Rows are points. Each copy is the shape, with its points in the same order, stretched, turned, moved and blurred by noise. Is it also mirrored, or only turned?
In the rows, 128 means zero.

Shape (7 x 2)
[[145  87]
 [146 178]
 [175 167]
 [ 96 139]
 [144  63]
 [ 94 154]
 [122  73]]
Copy 1 (7 x 2)
[[172 144]
 [ 75 148]
 [ 81 173]
 [125 107]
 [192 142]
 [105 101]
 [189 120]]
Copy 1 is: only turned
Copy 2 (7 x 2)
[[ 83 115]
 [163 116]
 [141  86]
 [138 160]
 [ 69 114]
 [150 160]
 [ 74 135]]
Copy 2 is: only turned
Copy 3 (7 x 2)
[[ 99 129]
 [172 164]
 [151 177]
 [161 109]
 [ 93 122]
 [173 112]
 [102 111]]
Copy 3 is: mirrored

Shape (9 x 3)
[[102 154  93]
 [ 91 151 110]
 [170 138 116]
 [132 140 120]
 [170 128 167]
 [181  62 155]
 [130  96 161]
 [ 73 132  76]
 [152 150 175]]
Copy 1 (9 x 3)
[[ 91 106  64]
 [ 85  94  86]
 [119 173  97]
 [106 137  99]
 [141 182 165]
 [214 196 151]
 [155 143 155]
 [ 93  74  52]
 [101 148 172]]
Copy 1 is: only turned
Copy 2 (9 x 3)
[[102 107 151]
 [106 123 149]
 [161 104 134]
 [132 123 145]
 [181 142 135]
 [175 148  88]
 [145 155 124]
 [ 76 118 135]
 [171 147 161]]
Copy 2 is: mirrored
Copy 3 (9 x 3)
[[107 181 147]
 [100 176 141]
 [165 141 132]
 [119 145 127]
 [136 112  81]
 [149  37 128]
 [ 97  91 113]
 [ 98 180 173]
 [121 137  66]]
Copy 3 is: mirrored

Shape (10 x 4)
[[139 144 129 141]
 [151  52 111 199]
 [148 122 166 141]
 [ 61 135  93 155]
 [100 142 159 123]
 [144 183 140 156]
 [102  97 117 100]
 [104  93 100 135]
 [174  79 132 135]
 [ 77 130  69 108]]
Copy 1 (10 x 4)
[[129 125 184 135]
 [188 116  82 193]
 [ 94 133 162 152]
 [158  50 143  76]
 [ 82 110 163  96]
 [122 105 223 148]
 [121 136 111  88]
 [154 112 109 108]
 [142 178 116 170]
 [167  97 137  61]]
Copy 1 is: mirrored
Copy 2 (10 x 4)
[[114 139 134 142]
 [ 39  90 163 150]
 [ 96 156 160 123]
 [ 86 121  69 125]
 [107 164 121 102]
 [119 170 122 170]
 [115 100 134  76]
 [ 93  93 123 105]
 [ 99 100 190 118]
 [129  84  87 101]]
Copy 2 is: only turned

Shape (9 x 6)
[[133 117 102 130 181 175]
 [120 110  87 134 155 147]
 [137 103 181 110  71 125]
 [129  94  87 105 111 184]
 [ 63 198 117 173 131 114]
 [132 146 148 107  94  95]
 [160 134 133 121  89  69]
 [182 129 135 151  80 115]
 [ 93 113  92 178 132 133]]
Copy 1 (9 x 6)
[[155 138 135 201 148 173]
 [147 141  98 183 151 136]
 [141  88  88  84 109 151]
 [136 110  70 205 109 144]
 [ 75 128 131 113 218  84]
 [115 143 118  91 130 123]
 [143 163 117  90 113  96]
 [166 111 124 121  97  95]
 [136 120  78 157 188  90]]
Copy 1 is: only turned
Copy 2 (9 x 6)
[[101 168  40 120 140 125]
 [121 152  61 106 129 100]
 [157  51 146 141 110 140]
 [166 167  67 110  91 130]
 [ 59 155 144 144  92  78]
 [123  81 172 110 119 127]
 [133  70 180 107 147  97]
 [146  95 156 162 170 105]
 [116 151  78 143 112  60]]
Copy 2 is: only turned
Copy 3 (9 x 6)
[[176 148 146 137 164 126]
 [152 149 115 129 154 122]
 [ 92  94 156 123 103 104]
 [175 143 128  86 111 102]
 [140 112  85 236 106 197]
 [105  81 105 153 112 105]
 [ 76  97  87 153 125  67]
 [ 86 138 122 175 115  42]
 [129 163 109 161 130 146]]
Copy 3 is: mirrored
Copy 4 (9 x 6)
[[162 149 156 145 193 100]
 [127 128 159 132 178  86]
 [137  71 160  82  88 163]
 [120 125 164  74 187 111]
 [ 58 132 109 184 113 170]
 [118  96 104 100  82 152]
 [104  91 117  95  61 107]
 [113 119 162  83  65 112]
 [ 87 120 182 156 156  95]]
Copy 4 is: mirrored

Shape (13 x 8)
[[135 109 110 104 119 145 112 172]
 [178 137 187 180 135 147 101 113]
 [209 186 140 150 122 174  98 135]
 [ 98 129 110  53 167 117 107 100]
 [ 69 136 185 108 129 137 166  93]
 [178 156 169 133 171 130 122 172]
 [ 90 140 137  98 134  99 154  85]
 [110 143 163  75 104  92 176 100]
 [ 84 123 149  80 122  96 151  96]
 [180 188 135 194 156 163 129 161]
 [159 186 147 165 128 165  90 168]
 [151 151 124 171 132  96 102 120]
 [119 110 131 101 142 136 181  92]]
Copy 1 (13 x 8)
[[167 103 125 148 125 176 125 134]
 [ 79 195 135 125  58 122 100 124]
 [145 223 127 167  80 151  85 154]
 [180 127 141 108 165  93  91  80]
 [ 89 153 124 118 156  95 163  78]
 [179 188 170 124  65 140 131 114]
 [128 133 137 132 152  70 133 103]
 [146 131  96 140 135  77 166  87]
 [131 112 113 121 152  78 147  89]
 [140 221 194 171  83 154 119 177]
 [135 211 149 137 103 168 110 179]
 [118 158 160 138  94  99 100 175]
 [132 121 143 165 134  97 139  70]]
Copy 1 is: only turned
Copy 2 (13 x 8)
[[141 141 104 133 105 160 125 140]
 [ 90 124 177 198 120 148 143 114]
 [ 75 159 142 187  97 147 185 129]
 [ 97 115  72  82 149 132  87  86]
 [126 115 152  67 171 111 113  99]
 [ 86 135 138 171 140 179 148 157]
 [111  99 103  79 173  86 106  99]
 [124  76  96  67 185  87 143 100]
 [126  84 101  66 170  98 106  95]
 [ 80 182 165 194 113 147 162 178]
 [ 83 157 162 164  81 158 155 161]
 [ 88 109 124 167 121 104 117 139]
 [138 135 109 112 182 110 124  98]]
Copy 2 is: mirrored
Copy 3 (13 x 8)
[[ 95  98 115 104 113 105 116 172]
 [179  96 153 190 205 127  93 108]
 [144 128 112 186 186 169  74 161]
 [128 128  72  42 150  93 123 117]
 [143 120 151  87 171 127 195  59]
 [141 131 141 127 218 108 122 176]
 [153 164 120  85 139 110 166  90]
 [182 161 113  86 134 114 203 128]
 [163 141 116  68 126 104 181  95]
 [104 157 176 179 208 163  91 144]
 [134 112 165 146 193 166  85 148]
 [180 152 158 152 146 115  86 124]
 [102 156 101 128 142 107 171 103]]
Copy 3 is: only turned
Copy 4 (13 x 8)
[[ 73 131 125  99 140 147  96 126]
 [137 128 173  55 104 125  91 103]
 [146 171 136  33 111 165  57 106]
 [ 91 163  73 132 119  92 133  87]
 [136 137 129 166 162  83 108  79]
 [128 115 101  46 109 110  56 141]
 [138 154 108 161 142 100 140 102]
 [147 133 112 186 125 122 105 116]
 [121 144 109 178 132 100 131 109]
 [160 153 138  22 150 142  73 140]
 [126 175 149  36 133 136  54 124]
 [137 165 151  75 107 127 132 139]
 [136 114 116 144 156 126 139  88]]
Copy 4 is: mirrored

Shape (15 x 9)
[[120  59 134 109  83 134 148 105 171]
 [130 163  93 122 172 137 125  94 113]
 [169  98 105 103 110  79 139 153 114]
 [ 86 140 103 142 110 211 125 153 129]
 [128 127 143 177 119 155 123  91 154]
 [111 167 122  96 226 119 114 142 152]
 [103  88 161 100 105  99 173 134 124]
 [147 108 126 178  90 116 194 111  82]
 [110 125  90 131 147  65  92 148 158]
 [120 103  92 179 184  86 139 110 129]
 [138 139 118 108 116 120 105 128  84]
 [ 60 193 130 116 119 128 190 133 161]
 [154 166  99 152 153 148  93 134 144]
 [176 196 194 114 152  89 154 136 127]
 [ 76 169 166  85  86 136 146 143 168]]
Copy 1 (15 x 9)
[[111 135 125 169  69  86  92 127 216]
 [186 125 119 102 124 103 180  85 140]
 [115 155 104  91 145  82 119 134 188]
 [154 173 124 175  87 134 151 137 102]
 [173  73 106 164 113 140 131 133 156]
 [197 167 189  81 176 116 185  96 130]
 [103 134 155 123 107  55  98 127 154]
 [124  72  81 136 111  73 138 166 133]
 [155 165 119 125 214 112 139 105 168]
 [157  96 123 130 210  96 190 122 153]
 [133 135 102  94 117 114 132  95 138]
 [188 168 171 154 105  40 118 129  83]
 [196 133 100 115 155 154 156 132 151]
 [195  91 146  34 142 101  96 149 133]
 [162 178 167 144  80  75  72 121 122]]
Copy 1 is: only turned
Copy 2 (15 x 9)
[[168  51 138 159 126  76  70 119 125]
 [168 131 151  81 175 164 159 116 107]
 [165 147  79 158  85 120 125 107 125]
 [106  45 156  53 105 142 124 125 145]
 [134  87 184 113 167 141 122 131 141]
 [183 151 106  49 173 187 117 179 122]
 [127 120 106 142 145  69  80  96 131]
 [ 85 105 121 177 156  88 159  74 179]
 [168 126  98 127 120 188  82 123 113]
 [132 102  97 155 184 163 131 150 128]
 [147 148 141 100 100 133 149  92  93]
 [116 115 145  66 193 151  84  54 189]
 [164 123 157  72 123 196 148 148 134]
 [157 239 155  98 161 144 131 122 173]
 [145 131 156  67 130 133  47  65 155]]
Copy 2 is: only turned
Copy 3 (15 x 9)
[[136 108 140 159 112 105  74 142 186]
 [ 91 139 112 106 192 154 130 128 111]
 [162 134 116 146 130 118 117 184  82]
 [130 174 154  92 127 119 134  92 178]
 [ 98 124 189 138 141 131 107 125 155]
 [ 84  95 117  52 171 132 144 188 134]
 [115 102 106 153  83  90 117 141 141]
 [128 147 140 203 118 150 153 116  91]
 [ 99 149 130 120 152 105 114 233 120]
 [ 78 134 125 148 162 184 140 213 117]
 [114 156 120 109 137 117 104 119  83]
 [ 92 132 117 137 145  50 185 114 172]
 [122 145 176  92 178 137 133 161 112]
 [117  72 167 113 133  84 163 143  67]
 [112 119 140 109 110  17 129 104 178]]
Copy 3 is: only turned
Copy 4 (15 x 9)
[[139 142 128  76  93  87  69  73 159]
 [157  94 140 164 154 131 132 170 129]
 [ 72 107  71 115 109 114 150 100 126]
 [189 175 155 121 112 163  88 184 158]
 [131 130 186 137 114 109  86 113 170]
 [140 132 106 150 211 111 151 151 157]
 [132 151 132  89 108  72 128  67 110]
 [128  90 181 143  52 109 152  90 116]
 [ 95 156  58 159 148  85 110 143 160]
 [134  96 128 171 115  68 149 139 170]
 [106 121 113 119 140 117 127 164  95]
 [198 176 153 170 116 142 113  85 127]
 [104 118 121 160 154 155 116 164 171]
 [ 58 110 156 139 173 129 180  54 111]
 [154 205 138 109 140 131  78  82 117]]
Copy 4 is: mirrored

Shape (17 x 12)
[[ 95 170 112  94  93 115 110 108 170 122  99 157]
 [150  89  99 101 128 172 170  79  90 103 139 145]
 [140 173 148 159 143 144 147 173 168  96  92 105]
 [ 85 177  61 142 135 147  94 136 132  87 159 129]
 [ 94  72 124  92  86 167 149  92 174 179 104  95]
 [145 163 156 162 108  76 143 126 157  87 148 125]
 [153 103 142  77  98 132 127  73  87 160 117 108]
 [141  76 140 135 101  81 169  80  78 148  90 109]
 [169  77 124 103 151 149  78 154 155 166 141 183]
 [131  93 163  83 175 102 106 148 118 101  90 151]
 [ 81 157 118 133 116  99 152  87 122 144  97 176]
 [ 96 153 105 120 100  98 127 155 117 122 119 165]
 [166 163  77 124 168  69  90  82 118  81 105 176]
 [ 97 175  70 114 155 103 146 148 131 127 126 123]
 [150  78 137 110 141 113 162 167 104  95 155 122]
 [ 65 169  90 138 124 105 115  68 101 165 159  98]
 [147 104 120 133  85 129  98 151 132  80 137 152]]
Copy 1 (17 x 12)
[[ 84 139  98 145 117 137  73 189 171 122 139 154]
 [ 98  75  93 183 175 174 161  96 144 116 152 135]
 [112 187 156 128 135 110 109 156  88 116  82  96]
 [115 109 150 197  93 103  92 167 136 105 155  81]
 [114 141 115 132 136 222 154 105 177 183 152 162]
 [ 83 133 171 121 130  82 104 158 158 124  77 140]
 [ 85  79 126 110 130 184 168 105 146 143 174 203]
 [ 88 100  97 123 147 114 162  92 142 192 117 202]
 [166  80  81  64 147 160 129 142 190  77 169 130]
 [ 96  90  39  79 155 132 158 174 147 113 151 113]
 [ 86 128  85 152 160  98  59 179 159 180 142 165]
 [122  95  92 162 124  97 106 197 150 155 108 150]
 [ 84 116  60 130 123  51  70 160 162  48 166 145]
 [121 147 122 184 132  89 144 191 138 125 155 126]
 [123  58 108 136 160 136 214 129 154 122  95 114]
 [ 98 128 178 174 109  96  99 143 153 184 205 157]
 [117  68 104 134 102 133 113 137 167  96  79 116]]
Copy 1 is: only turned
Copy 2 (17 x 12)
[[114 205 133 132 116 150 161  99 176 169 144 115]
 [154 148  55 198 121 149  80  78  67  99 142 110]
 [127 103 121 155 102 133 213 170 142 164 119  89]
 [ 87 133  83 185  89 119 123 129 202 152 173 105]
 [118 155 134 135 183 204 119  49 130  94  85  78]
 [122 134 169 137  44 101 161 112 121 118 136 112]
 [128 186 135 154 163 127  51  78  72 116 108 116]
 [101 158 115 114 129 129 101  86  23 106 113 154]
 [194 109 129 133 181 150  82 134 163 138 182 123]
 [148 176 144 168 173 164 132 153  84 148 162 175]
 [114 187  95 125 119 120 140  59 130 160 133 173]
 [ 93 162 140 127 115 132 137  94 133 184 183 138]
 [155 208  63 128  83  98 120 171 139 147 191 155]
 [ 89 165  97 142 133 101 165 107 153 140 183 115]
 [130 116 144 191 129 149 117 110  53 105 183 127]
 [ 64 176 100 144 122  77  89  73 169 105 110 141]
 [127 119 131 160  81 173  97 129 129 155 168 114]]
Copy 2 is: only turned

Shape (16 x 12)
[[146 145  95 113 148 140 116 128 169 177 110  61]
 [150 178  86 164 147  75 115  99 134 124 105 111]
 [131 110 160  74  97 176 153 146 100  80 170 128]
 [130 117 142 110 122 162 191 135  93 108 153  86]
 [ 96  92 185  78 128 152 189 146 102 115 122 126]
 [108 165 107 202 176 111 147 126 175  90  91 190]
 [111  86 100 134  90  96 116  99 151 129 146 131]
 [205 138 145 140 106 145 144 129 152 171 111  93]
 [173 135 100 141 169  76 134 121 168 148 131 111]
 [173  88 143  97 154 156 130 162 114 134 156  96]
 [114 146 103 195 193 137 128  51 162  86  98 170]
 [169  97 176 135 136 155 177 156 133 139 158  30]
 [ 96 124 120 171 127 111  84 121  99 139 128 150]
 [115  63 110 116  99 160 155 161  88  79 111 124]
 [185 112 121 127 148  99 128  95 124 166 101  91]
 [126 153 141 169 170  96 101  98 177  69  74 127]]
Copy 1 (16 x 12)
[[178 177 146 134 149 122 156 126 136 181 160 150]
 [139 174 176 171  95 105 162 114 104 105 175 170]
 [112  49  74  77 159 175 127 141 118 157 136 137]
 [126 103  58  85 110 170 131 135 118 147 165 101]
 [100  75  55  58 120 126 104 112 146 143 124  84]
 [103 133 235 130  81 132 155 121 187  15 118 160]
 [ 52 146 114 168 138 135 127 126 124 159 146 142]
 [187 148 102 164 115 160 160  88 135 162 113 136]
 [153 136 179 205  89 109 166 130 140 144 146 150]
 [149  84 133 132 148 165 147 136 114 195 131  85]
 [ 72 130 230 114  95 152 195  76 165  67 172 142]
 [178 125  79 138  89 195  97  98 126 198 162  76]
 [ 73 154 191 127 122 124 128 116  76 127 118 136]
 [ 70  99  81 100 179 182 105 137 118 113 121  71]
 [146 153 126 182 112 108 165  87 115 173 151  96]
 [121 120 219 158 117 117 129  54 151  76 181 157]]
Copy 1 is: only turned
Copy 2 (16 x 12)
[[109  88 140  82 100  94  95 128 148  76 116  93]
 [109 121 164  76  80 103 118  91  97 128  64 117]
 [174 140 144 167 123 170 142 105 153  78 194 141]
 [153 130 155 165 101 139 160 102 162  73 168 101]
 [152 151 174 183 110 175 137 151 187  94 191 109]
 [114 152 167 141 118 116 127 134 126 107  21 146]
 [ 98 112 114 126  62 136 120 104 125 136 120 162]
 [170 102 137 100 111  87 127 128 171 113 128 102]
 [113  94 140 111 105  85 101 132  98 118  79 100]
 [144 122 115 149 153 121 103 126 147  80 160  81]
 [ 83 124 153 109 134 146 169 117 121 116  20 134]
 [150  87 143 164 128  89 127  99 185  84 161  75]
 [ 83 177 136 115 115 120 119 106 139 121 116 139]
 [147 156 125 168  77 189 125  95 173  95 158 109]
 [117  98 139  92 102 110 122 125 138 141 119  78]
 [120 107 184  99 118 143 116  87 140 148  39 139]]
Copy 2 is: only turned
Copy 3 (16 x 12)
[[120  76 170 116 136 150 121 115  52 152 139 129]
 [165 133  80 140 140 178 109 138 103 132 107 100]
 [110 165 194  85 123  86 127 125 158  75 172 147]
 [147 125 171 109 152 114 150 102 156 101 184 158]
 [121 157 214 127 167  79 178 101 177 107 137 157]
 [ 84 176  84 159 160 176 148 138 172 169 132  69]
 [122 124 138 169  64 108 122 141 129 110 126 123]
 [142 102 206 130 119 192 111 105  97 113 127 164]
 [160 128 130 157 129 179 139 164  83 139 130 140]
 [116 140 186 113 143 123 120 136  94 114 163 205]
 [107 161  66 124 133 174 136 122 182 211 124  97]
 [163 127 220 141 152 140 129  95  99 128 213 195]
 [ 77 156  85 165 113 129 114  89 118 115 109 141]
 [ 89 111 157 132 151  70 110 120 174 102 147 167]
 [179  98 151 147 132 170 125 122  92 140  94 180]
 [137 198 108 146 166 149  94 135 130 195 106  85]]
Copy 3 is: only turned
Copy 4 (16 x 12)
[[103 108 224 163 173 172  87 150 114 146  90 132]
 [106 157 145 165 157 140 120 108 123 116  51 149]
 [161 156  80 148 118 150 121 157  88 126 203 112]
 [129 127 109 182 147 165 139 163  54 113 164 109]
 [108 120  82 120 145 127 160 159  99 105 190 117]
 [110 139 162 143  99 138 193  83 167  55  73 160]
 [118 148 138 157 142  96 119  79 160 158 127  94]
 [139 142 191 158 158 158 100 193 107 111  82  37]
 [114 143 204 175 185  96 113 131 135 103  83 134]
 [137 101 145 150 145 110  69 189 113  95 161 112]
 [ 86 145 152 188 152 159 138  56 182  41  83 159]
 [ 93 118 173 205 127 152  92 222  80 104 135  58]
 [111 101  90 119 120 131 118 114 181 127  83 132]
 [128 116  99 135  88 131 128  95  50 103 179  98]
 [105 127 160 154 206 113  89 137 113 106  87  88]
 [ 44 182 175 150 101 129 110  75 158  57  81 142]]
Copy 4 is: mirrored
